Every row gives one point. Each copy is the shape, with its points in the same order, turned, moved and blurred by noise. Say if it was mirrored as well.
In the rows, zero is written as 128.

Shape (9 x 3)
[[137 104  98]
 [160 169  88]
 [ 96 127  93]
 [ 69 123 134]
 [158 118 128]
 [110 142 116]
 [120 148 122]
 [ 95 148 112]
 [179 138 145]]
Copy 1 (9 x 3)
[[155 135 107]
 [135  70  97]
 [102 141 102]
 [ 80 159 145]
 [151 112 144]
 [107 111 132]
 [110 103 135]
 [ 94 116 118]
 [163  85 157]]
Copy 1 is: mirrored
Copy 2 (9 x 3)
[[114 102 105]
 [143 164  92]
 [ 84 129 124]
 [ 78 122 169]
 [152 110 119]
 [109 137 138]
 [117 148 136]
 [ 87 149 144]
 [181 125 125]]
Copy 2 is: only turned

Shape (9 x 3)
[[119 122 101]
 [134  95 123]
 [156 170 118]
 [134  81 119]
 [127 149 142]
 [105 172 136]
 [ 97  90 134]
 [160 148 159]
 [161 105 149]]
Copy 1 (9 x 3)
[[135 139 103]
 [116 162 128]
 [188 133 131]
 [108 170 125]
 [152 118 145]
 [158  92 133]
 [ 88 130 127]
 [168 137 174]
 [135 166 162]]
Copy 1 is: mirrored
Copy 2 (9 x 3)
[[158 141 140]
 [161 101 146]
 [130 140  80]
 [172  98 153]
 [114 127 119]
 [ 99 153 123]
 [141 111 178]
 [112  98  95]
 [144  79 120]]
Copy 2 is: mirrored

Shape (8 x 4)
[[166 182 127 105]
 [160 160  81 125]
 [115 179 149  97]
 [120 106 147 138]
 [124 138 135 157]
 [102 119 145 118]
 [164 127 124 145]
 [111 140  90 113]]
Copy 1 (8 x 4)
[[156 173  88 128]
 [124 138  54 126]
 [131 197 118 156]
 [108 117 145 144]
 [117 123 118 165]
 [ 98 145 147 142]
 [143 111 104 128]
 [ 86 149  91 132]]
Copy 1 is: only turned
Copy 2 (8 x 4)
[[186 155 109 107]
 [150 170  88 141]
 [180  99 122 116]
 [100 122 147 117]
 [128 138 156 135]
 [115  99 131 122]
 [127 166 131 117]
 [130 123  83 156]]
Copy 2 is: mirrored
Copy 3 (8 x 4)
[[150 167 155 172]
 [167 141 110 171]
 [118 188 149 130]
 [113 106 141 108]
 [103 116 125 140]
 [115 130 137  95]
 [139 103 140 155]
 [150 147  97 120]]
Copy 3 is: only turned
Copy 4 (8 x 4)
[[154 198 130 137]
 [166 175  91 119]
 [112 190 149 142]
 [134 103 133 149]
 [137 135 111 169]
 [106 117 138 139]
 [175 135 115 150]
 [121 150  98 112]]
Copy 4 is: only turned

Shape (9 x 4)
[[119 106 128 160]
 [ 97 122 152 129]
 [179 109 102  88]
 [169 153 121 144]
 [150 109 148 135]
 [119 175 138 141]
 [ 92  91 126 115]
 [113 159 152 162]
 [124 148 175 123]]
Copy 1 (9 x 4)
[[112 153 128 150]
 [102 114 153 145]
 [149 148 134  59]
 [178 135 127 126]
 [135 152 159 128]
 [152  93 129 154]
 [ 75 130 138 120]
 [142 110 137 174]
 [137 101 174 147]]
Copy 1 is: mirrored
Copy 2 (9 x 4)
[[127 140 163 157]
 [114 139 174 114]
 [115  68 102 148]
 [165 121 110 133]
 [145 104 158 139]
 [147 153 131  95]
 [ 82 125 169 140]
 [154 162 154 108]
 [145 120 167  93]]
Copy 2 is: only turned
Copy 3 (9 x 4)
[[127 100 101 150]
 [129  91 137 126]
 [140 184  94  93]
 [121 167 132 162]
 [154 130 112 141]
 [107 131 172 147]
 [125  86 108 107]
 [113 117 163 170]
 [150 114 177 143]]
Copy 3 is: only turned

Shape (9 x 6)
[[164  85 172 126 105 115]
 [126 126 149  94 121 134]
 [115 157 132 118 145 152]
 [143 118 150 157 123 115]
 [ 67 150 128  92  96 161]
 [150 115  88 154 146  96]
 [156 123  88 115  80 149]
 [103 114 145 145 146 127]
 [125 148 132 150 149  92]]
Copy 1 (9 x 6)
[[171 107 176 115 123  84]
 [152 112 127  93 141 129]
 [127 126 127 123 152 163]
 [138 129 174 137 141 117]
 [ 86 118 101  58 137 150]
 [113  98 144 184 149  96]
 [132 121  97 138  82 106]
 [114  95 171 112 156 133]
 [117 128 158 152 181 114]]
Copy 1 is: only turned
Copy 2 (9 x 6)
[[152 160 162 146 108 125]
 [133 134 143  92 128 132]
 [104 131 102 100 160 136]
 [135 162 122 143 131 108]
 [ 97 110  92  59 103 139]
 [175 125  89 158 165 103]
 [174 136  90 109 110 168]
 [ 96 122 121 137 143 104]
 [129 145  99 128 167  82]]
Copy 2 is: only turned

Shape (12 x 6)
[[  7 119 143 131 118 124]
 [152 134 122 124 120 143]
 [130 118 131 109 133 110]
 [151 131 125 123 149 107]
 [161  44 130 146 128 115]
 [159 136 150 115 132 125]
 [145  63 118 118 146 130]
 [119 135 155 125 110 123]
 [126 123 117 142 109 124]
 [150 136 134 130 118 154]
 [ 95 100 122 117 110 107]
 [133 136 118 189 161 137]]
Copy 1 (12 x 6)
[[ 57 196  81  99 104 150]
 [157 116 134 133 129 129]
 [126 114 119 121 122 102]
 [136 114 137 140 136  92]
 [113  65 130 161  66 116]
 [142 104 152 118 141 112]
 [117  69 103 152  99 119]
 [124 134 146 101 118 129]
 [142 139 128 135 101 126]
 [155 115 145 131 132 145]
 [112 134 100 115  90 115]
 [121 148 152 192 130 132]]
Copy 1 is: only turned
Copy 2 (12 x 6)
[[ 46  46 172 148 109 133]
 [136 139 108 133 132 148]
 [136 115 125 111 118 120]
 [156 128 124 126 130 111]
 [160  67  60 103 152 126]
 [163 129 130 117 124 146]
 [138  92  86  90 158 122]
 [133 105 135 134 104 152]
 [123 109 104 150 122 133]
 [138 137 112 138 137 162]
 [104  83 114 119 107 120]
 [149 109 124 184 174 120]]
Copy 2 is: only turned

Shape (14 x 8)
[[101 128 137 127 162 125 109 118]
 [135 126 132 113 162 100 113 160]
 [ 95 132 144 118 103 138 118 115]
 [ 98 130 106 104 148 146 105 123]
 [114 177 113 144 100 154 131 131]
 [125 130 123 114 138 140 166 154]
 [113 175 104 124 159  14 104 132]
 [121 126 136 139 147  94 109 121]
 [145 129 120 111 163 144 165 133]
 [141 132 130 116 157 152 144 149]
 [144 188 128 114 159 136 119 125]
 [139 147 135 107  76 129 148 142]
 [142 134  76 110  66  76 154 116]
 [122 132  81 130 118 107 107 121]]
Copy 1 (14 x 8)
[[108 122 146 137 164 105 119 139]
 [152 133 128 135 165 106  91 148]
 [122 124 154 112 136  94 162 123]
 [104 107 147 100 169 109 130 139]
 [119 159 118  90 126 119 161 123]
 [141 124 104 121 140 115 154 166]
 [130 158  85 144 188  50  56  89]
 [121 117 126 148 151 103 107 116]
 [143 122 108 137 176 140 156 163]
 [144 132 122 127 163 140 135 171]
 [136 176 126 119 182 130 135 125]
 [173 135 116  99 121  98 172 126]
 [168  93  63 100 137  78 141  80]
 [120 107 100  98 154 110 113  97]]
Copy 1 is: only turned
Copy 2 (14 x 8)
[[119 106 135 138 161 150 123 107]
 [118 133 141 124 156 155 111 159]
 [ 86 113 144 109 123 126 136  89]
 [107  84 127 111 142 160 102 105]
 [ 91 127 115 121  84 170 137  91]
 [122 120  98 101 123 147 142 139]
 [ 62 197 113 154 185 175  72 137]
 [109 141 135 149 149 136 107 121]
 [155 124  96 100 128 150 124 137]
 [145 115 121 105 126 162 133 142]
 [134 145 129 117 128 200 120 106]
 [ 90 151 130  83  87 130 138 121]
 [ 69 171  89  88  90 105  74 127]
 [ 85 125 113 131 116 142  74 115]]
Copy 2 is: only turned
Copy 3 (14 x 8)
[[104 115 104 151 136 115 112 141]
 [132 129 136 144 152 104 101 178]
 [111 112 122 136  99 155 118 137]
 [104 112 114 113 150 138 117 136]
 [ 94 166 133 115 103 165 128 151]
 [135 145 149 150 152 153 142 149]
 [126 127  91 121 112  65 141 245]
 [120 123 120 150 114  92 116 156]
 [149 156 127 151 166 138 136 133]
 [131 154 136 151 161 142 115 139]
 [123 178  90 128 144 140  99 167]
 [152 148 158 126  96 169 120 160]
 [170 132 155  78  85 129 170 173]
 [114 132 133  91 112 105 138 150]]
Copy 3 is: mirrored

Shape (14 x 8)
[[107  98 123 124 116 124 128 114]
 [139 112 123 126 107  89 127 126]
 [138 169 143 128 136 164 119 128]
 [121 103 129 134 135 109 141 158]
 [135 111 152 105  99 179 151  83]
 [116  64 109 113 106 147 149  80]
 [103 145 129 142 100 176 150 113]
 [112  62 113 123 128 163 146 111]
 [164 146 100 144 115 162 122 134]
 [138 153  90 110 133 113  90 134]
 [140 169 109 123 139 164 162 120]
 [119  91 135 148 137 161 152  77]
 [129  98  95 113 149 129 133 170]
 [147 165  78 116 147 103 118 174]]
Copy 1 (14 x 8)
[[104 117 138 143 109 128 115 138]
 [145 134 132 143 110 128  93 129]
 [140 125 137 126 140 171 171  97]
 [132 138 154 163 114 105 134 134]
 [120  78 153  91  94 167 143 144]
 [ 97  75 124 114  79 120 116 158]
 [101 117 143 126  83 175 162 109]
 [ 98  81 135 138  94 110 148 161]
 [156 115 101 147 105 164 166 117]
 [138 154  88 136 148 141 129 115]
 [140 126 123 108 101 145 185  91]
 [106  61 145 127  92 125 142 114]
 [134 142 119 156 121  94 159 154]
 [162 184  89 150 134 119 152 110]]
Copy 1 is: only turned
Copy 2 (14 x 8)
[[127  96 111 140 106 141 121 125]
 [137 107 139 156 113 104 111 113]
 [ 82 159 145 108 114 150 113 142]
 [155 129 126 135 106 117 133 148]
 [101  78 160 111 114 185 115 129]
 [131  42 116 140 120 163 124 139]
 [ 80 113 141 136 102 171 153 144]
 [138  71 104 132 115 169 125 160]
 [ 84 134 152 150 122 133 100 173]
 [ 86 136 113 133 106  89  88 136]
 [ 72 124 153 104 127 125 142 168]
 [116  86 122 133 154 182 139 139]
 [145 122 110 127 100 108 110 183]
 [102 157 129 130 102  55 106 169]]
Copy 2 is: mirrored
Copy 3 (14 x 8)
[[ 96 110 132 113 126 145 133 145]
 [135 111 135 105 104 147 133 124]
 [136 170 147 149 154 166 104 138]
 [127 132 134 110 115 110 143 146]
 [ 98 129 154 132 168 202 162 150]
 [ 77  89 128  91 163 169 161 152]
 [107 160 109 142 149 182 133 173]
 [ 84 108 141  96 166 141 152 172]
 [156 151 132 104 158 170  99 155]
 [129 146 133  97 129 146  75 105]
 [137 178 112 128 176 166 131 129]
 [101  95 126 141 181 156 152 160]
 [118 151 142  78 138 102 127 142]
 [156 177 116  84 121 116  90 105]]
Copy 3 is: only turned

Shape (12 x 9)
[[121 120 111 164 124 122 140 116  96]
 [ 89 103  90 155 149 120 162 133 122]
 [145 108 126 103 109 141 139 118 136]
 [140 128 143 100  74 130  97 125 142]
 [184 137  97 107  84 165 105  89 134]
 [122 128 172 105 179  78 136 102 127]
 [157  91 151 139 106 157  93 119 131]
 [126 110 100 162 140 113  87 117 134]
 [138 120 153 154 164  69 142 124 155]
 [158 136 132 130 182 109 114 147 121]
 [135 164 172 116 174 128 134 113 153]
 [137 112 146 135  70 131 122 132 123]]
Copy 1 (12 x 9)
[[104 119  97 130 114 124 156 109 104]
 [103  95 146 160 129 125 163 109 105]
 [150 103 121 102  98 131 147 125 154]
 [138 140 116  96  66 137 118 134 168]
 [181 122  80  84  98 156 121  86 160]
 [115  86 124 116 135  53 116 164 150]
 [134 121  76 114  99 162 141 156 163]
 [116 110 101 157 121 147 101 126 119]
 [129 101 112 173 124  65 125 153 148]
 [156 115 113 137 149 101 117 168 115]
 [141 128 130 120 161  78 125 151 181]
 [124 143 102 113  65 135 151 130 151]]
Copy 1 is: mirrored
Copy 2 (12 x 9)
[[ 90 141 120 132 159 118 110 146 100]
 [ 91 124  99 173 172 135 130 136 108]
 [137 107 118 115 131 117 144 151 144]
 [153 110 130 104  88  89 129 135 127]
 [153 123  85  56 113 108 123 164 128]
 [160 119 168 141 198 117 121  89 134]
 [115 113 120  99 117  89  98 148 165]
 [122 136  90 142 151  82  79 130 121]
 [139 166 145 161 183  95 129 103 150]
 [162 148 132 144 170 135  80 129 147]
 [154 142 142 115 158 145 122  69 153]
 [113 127 141 116  97  91 133 152 128]]
Copy 2 is: mirrored
Copy 3 (12 x 9)
[[118 130 116 145 115 161 145 102 128]
 [ 82 117 100 165 122 138 138 120 149]
 [155 104  90 112 132 137 106 106 143]
 [187 126 110  81 113 114 104 118 128]
 [203 148  89 113 140 166  79  91 146]
 [117  76 155 125 177  96 140  80 117]
 [172  95 129 110 110 167  82 119 115]
 [145 130 139 170 116 137 107 121 108]
 [141  76 161 159 153 108 158 113 136]
 [133 107 144 141 185 144 126 135 111]
 [123  99 170 106 188 123 115 104 163]
 [168 111 109  93  91 145 130 118 129]]
Copy 3 is: only turned
Copy 4 (12 x 9)
[[112 110 117 125 101  94 158 113 142]
 [ 88 121 120 166 127  96 177 133 140]
 [119 112 129 110 123 153 136 151 119]
 [119 139 123  74 107 141  98 163 131]
 [134 102  83  89  79 186 119 139 126]
 [ 96 110 152 142 165 100  86 103  94]
 [117 109 121  59 134 148 133 128 156]
 [ 85 109  83 117 129 105 123 121 171]
 [115 102 148 156 159  93  92 117 156]
 [134 109  93 130 173 100 110 112 121]
 [130 147 138 141 165 141  94  89 110]
 [129 128 142  77 100 122 131 155 149]]
Copy 4 is: mirrored

Shape (16 x 11)
[[160 150 116 143 108 108 134 138 137 133 103]
 [158 104 130 128 141 117 100 136 142  76 113]
 [176 134 135 180  89 145 148  76 159 142 147]
 [ 78 112 161 150 189  95 107 122 116 116 120]
 [116 116 127  99 135 180 166 145 116 131 122]
 [119 145  99 126  75 112 130 144 113 145 143]
 [165 125 184 107 121 131 119  96  94  97 154]
 [162 144 114 113 152 137 138 129 151 129 150]
 [121 152 184 147 147 147  94  94 153  95 110]
 [143 114 102 159  96 149  81  96 172 137 106]
 [ 95 114  96 116 159 155 157 115 145 118 119]
 [ 73 129 157 101 117 134 110 121  89 161 134]
 [132 141 157 133 124 146 127 147 125 162 116]
 [167 136 143 126  97 162 157 153 152  97 163]
 [ 72 137 147 121 127  96 162 151 154 122  98]
 [163 101 162 109 132 127 133 117 151 113 138]]
Copy 1 (16 x 11)
[[ 91 160 148 135 110  99 128 111 113 153 141]
 [130 126 155 118 130  90 119 111  74 102 122]
 [132 162 162 157  80  89 117 126 179 117 170]
 [142 157 120 153 214 112 101 109 112 103  93]
 [130 107 129 114 132 159 159 131 144 143 101]
 [108 158 112 135 108 147  96 128 114 178 147]
 [144 124 171 157 149 152 136 119 104  94 187]
 [152 135 157 115 133  96 148 112 130 159 144]
 [146 187 191 147 152 121 131 128 123  80 107]
 [143 162 161 160  74  81  96 155 124 123 104]
 [163 127 113 120 127 126 142  99 143 137  77]
 [139 144 130 172 169 184 105 142 123 156 114]
 [105 147 161 150 153 131 136 151 141 150 123]
 [123 127 170  77 109 128 135 132 140 122 167]
 [ 94 156 137 112 162 145 101  77 140 140  84]
 [135 107 178 134 137 111 118 103 123 111 144]]
Copy 1 is: only turned
Copy 2 (16 x 11)
[[151 122  86 139 125 121 134 107  99 133 128]
 [147 143 133  95 128 131  86 138 118 137 147]
 [201 149 120 161 183 117 174 112 109 128 147]
 [116 120 184 129 108  86  95 129 144 110  85]
 [ 95  86 130 116 155 127 164 164 103 128 134]
 [132 135  97 154 110 144 172 138  97 171 103]
 [143 158 139 123 136 152 148 151 178 107 152]
 [145  92 112 140 152 118 126 139 134 160 154]
 [144 131 157 128 177 146  99 102 152  99 106]
 [173 144 138 109 169 131 142  78  90 171 117]
 [ 93 100 155 136 162  97 129 138  94 155 131]
 [ 92 122 152 126 119 133 181 135 151 137  72]
 [144  91 111 119 138 130 159 126 128 117  98]
 [167 118 102 135 169 159 139 185 109 131 147]
 [ 91 127 103 139 141  95 111 147 100 116  66]
 [152 140 120 101 159 115 128 158 145 128 143]]
Copy 2 is: mirrored
Copy 3 (16 x 11)
[[111 144 153 105 130  96 133 134 126 113 131]
 [104 136 112 100 158 120 113 147 150  72  92]
 [101 161 147 138 127 122 213 109 111  82 133]
 [112 140 107 149 201 144 115 138 158 158  82]
 [117 111  80 142 102 157 123 151 129 130 155]
 [142 135 145 126  93  96 123  94 110 143 113]
 [ 89 138  76  78 135 139 162 116 102 118  77]
 [128 160  80 133 140  99 131 130 118  96 145]
 [ 69 170 111 104 182 163 133  98 156 110 121]
 [127 153 167 135 149 146 131  99 113  61 129]
 [121 110  86 175 144 142 113 130 143 116 145]
 [141 127 109 128 136 172 113 102 111 189 105]
 [120 155 126 111 126 148 131 135 127 155 135]
 [114 158  88 109  75 117 160 115 151  90 132]
 [131 113 117 125 152 116 126 113 190 166 140]
 [132 140  81  89 150 135 152 133 134  91 116]]
Copy 3 is: mirrored
Copy 4 (16 x 11)
[[147 122  99 128 164 120 107 131 120 118 109]
 [168 103 134 142 190 146 113 113 126 151 156]
 [154 118  93 183 127 105  98  96 131  65 136]
 [110 127 186 132 163  95 103 130 173 180 154]
 [133 115 143  89 117 127 177 110 118 121 143]
 [166 152  91  89 112 122 101 135 132 125 128]
 [185  68 140 108 154  85 103 101 151 107 170]
 [144  96 128 125 144 155 130 130 156  96 128]
 [168 110 153 166 182  74 141  97 172 130 130]
 [174 142  96 182 133 137 120  79 140 145 113]
 [118 146 163 110 134 150 154  91 142 119 136]
 [151 122 138  79  98  71 129 112 172 166 134]
 [138 103 116 126 123  91 148 137 135 134 124]
 [182 113 105 129 149 129 156 140 128  76 171]
 [102 165 117  89 172 100 148 133 156 146 141]
 [147  82 111 130 158 124 128  99 147 116 172]]
Copy 4 is: mirrored

Shape (15 x 11)
[[104  96 153 160 143 112 165 156 101 100 121]
 [109 137 123 114 104 157 144 144 126 160 107]
 [104 113 158 121  84 106 125 160 119 157 155]
 [120 112 144 160 104 152 176 103 105 110  95]
 [131 105 112 165 125 163 114 120 162 107 158]
 [135  98 108 184 115 164 166 132 111 135 122]
 [161 165 147 155 156 121 119 163 161 161 107]
 [131 130  92 134  93  97 176 116 109 106 145]
 [139 127  83 155 127 138  93 114 104 129 111]
 [181 127  95 143  98 133  94 171  94 153 175]
 [133 155 104 127  70 116 110 148 172 111 138]
 [163 150 123 104 156 120  90 117 145  98 106]
 [162 174 151 158  79 123 139 173  96 126 111]
 [103 154 134 137 137 114  94  88 113 127 149]
 [ 95 143 121 109 134 133 109 135 159 103 160]]
Copy 1 (15 x 11)
[[121 132 132 137 133  84 123 130 111  73  94]
 [144 147 152 129 116 170 144 145 125 109 121]
 [ 94 157 175 145 126 123 155 158 111  93 153]
 [163 118 147 119  97 115 132 100  87 110  93]
 [167 147 111 159 112 105 151 108 142 115 163]
 [181 122 123 150 112 110 170 127  99 101 102]
 [176 177 149 119 151 114 132 178 164 147 111]
 [131 114 114  87 129 113 165 125  82  99 152]
 [151 115 105 153 139 133 137 135 106 164 134]
 [164 135 131 167 162 119 161 203  87 125 192]
 [130 182 120 112  92 126 148 149 114 137 184]
 [154 135 111 112 143 123  78 145 142 158 156]
 [156 177 157 111 129 109 131 182  60 128 116]
 [120 143 153 134 177 128 124  93 114 145 149]
 [121 165 119 137 141 147 123 110 148 103 174]]
Copy 1 is: only turned
Copy 2 (15 x 11)
[[128 129  90 113 146 124 177 139  84 123  77]
 [127 154 151 117 112 164 130 132 142 120  98]
 [ 85 146 135  99  98 120 140 145 103 141 130]
 [150 102 144 133 123 166 169 118  88 117  70]
 [156 106 119 157 137 139 152 143 118  98 163]
 [141 114 114 159 118 180 153 158  94 100  92]
 [107 143 129 186 145  98 119 136 164 132  90]
 [141 141  97 137  77 142 144  85  75 109 109]
 [141 101 104 141 138 160  85 115 120 100 117]
 [ 96 155 114 164 118 137  68 151  79 100 150]
 [138 136 144 134  82  92 117 112 130  83 145]
 [168 135 126 150 166  99  96  85 135 132 123]
 [ 88 145 160 155 116 108 111 120  87  88  69]
 [105 107 114 125 151 143 130  69 124 130 144]
 [141 150 117 112 140 116 152 102 141 106 164]]
Copy 2 is: only turned

Shape (17 x 12)
[[ 91 121  89 104  85 185 206 166 119 127 172 133]
 [135 147 167 113 157 122 157 175 144 125 128 168]
 [ 71 140 150  70 115 166 101 128 103 122 138 139]
 [132 142 135 121 114 167 149 130 140 156 152 119]
 [146 138 138 163 154 131 106 120 134 128 142 135]
 [130 112 179 150  97 129 204 125 141  94  83 186]
 [162 127  88 132 146 185 137  66 142 143 139 151]
 [ 94 116 138 139 130 124 140 107 167 135 153 112]
 [127 126 129 115 115 132  98 123 108 110 106 147]
 [115 109 131 111 160 143 101 114 122 161 119 149]
 [128 141  80 138 176 159 123 127 162 114 118 132]
 [110 116 121 128 137  76 164 109 111 147 100 131]
 [ 95 112 106 103 140 136 158 126 107 151 169 128]
 [119  91 159 179 124 129 127 144 131 147 129 117]
 [136 102 137 122 141 115 125 124 145 109 127 113]
 [140 147 164 108 164 129 168 136 111 128 133  78]
 [106 139 152  77 145 140  93 109 175 152 126 131]]
Copy 1 (17 x 12)
[[143 123 158 107  89 185 140  54 167  85 146  94]
 [111  84 131 127 127  79 151 107 169 126 125 143]
 [131 131 146  95 121 116 156  72  85 108  71 131]
 [116 145 168 101  89 121 135 116 150 126 125 121]
 [ 92 134 116 108 120 112 117 159 153 136  97 139]
 [159  98  93  71 126 109 173  95 231 158 108 145]
 [127 153 175  96 122 145  75 138 183 146  64 117]
 [ 86 129 140 102 103 167 166 135 150 145 100 145]
 [141 131 107  88 154 114 124 120 122 135  95 139]
 [121 119 140 111 115 121 101 117 121 149  76 172]
 [115 106 165 116 146 146 113 170 159  97  81 134]
 [157 113 109 144 118 157 148 131 148 179 107 163]
 [121 119 142 139  91 170 121  95 128 134 105 125]
 [ 99 121  97  78  81 138 133 146 148 137 132 168]
 [109  98 124  93 132 139 143 147 136 160 105 127]
 [134  92 143 129  71 108 158 153 126 145 114  98]
 [ 92 121 186  98 134 112 153 121 107 152  78 161]]
Copy 1 is: only turned
Copy 2 (17 x 12)
[[151 117 167 116 157  46 137 176 125 179  80 129]
 [136 187  84 103 118 111 127 159 144 133 142 143]
 [149 149 146  68 166 126 142 130 127 135 115  56]
 [150 114 131 112 125 125 135 133 142 155  96 133]
 [125 129 130 137 123 154 132 126 153 101 157 138]
 [ 78 205 136 117 100 114 159 178 120 108  75 162]
 [123 118 163 143 164 166 173 102 130 157 123 173]
 [ 88 119 139 129 109 116 125 113 156 147 125 109]
 [130 156 139 111 151 140 133 119 108  87 123 112]
 [129 145 109 139 151 157 156 112 121 139 139  94]
 [111 125 121 142 187 116 147 105 166 124 146 155]
 [115 190 138 177 111 110 119 103 132 123 109 107]
 [147 136 153 145 139  94 142 127 126 173 132  94]
 [111 114 110 156  90 127 141 149 135  95 116 105]
 [111 139 124 122 113 107 142  97 129 108 141 127]
 [171 156 125 116  90  98 156 100 177 124 124 124]
 [111 139  96  83 145 153 131  85 141 151 126  95]]
Copy 2 is: mirrored
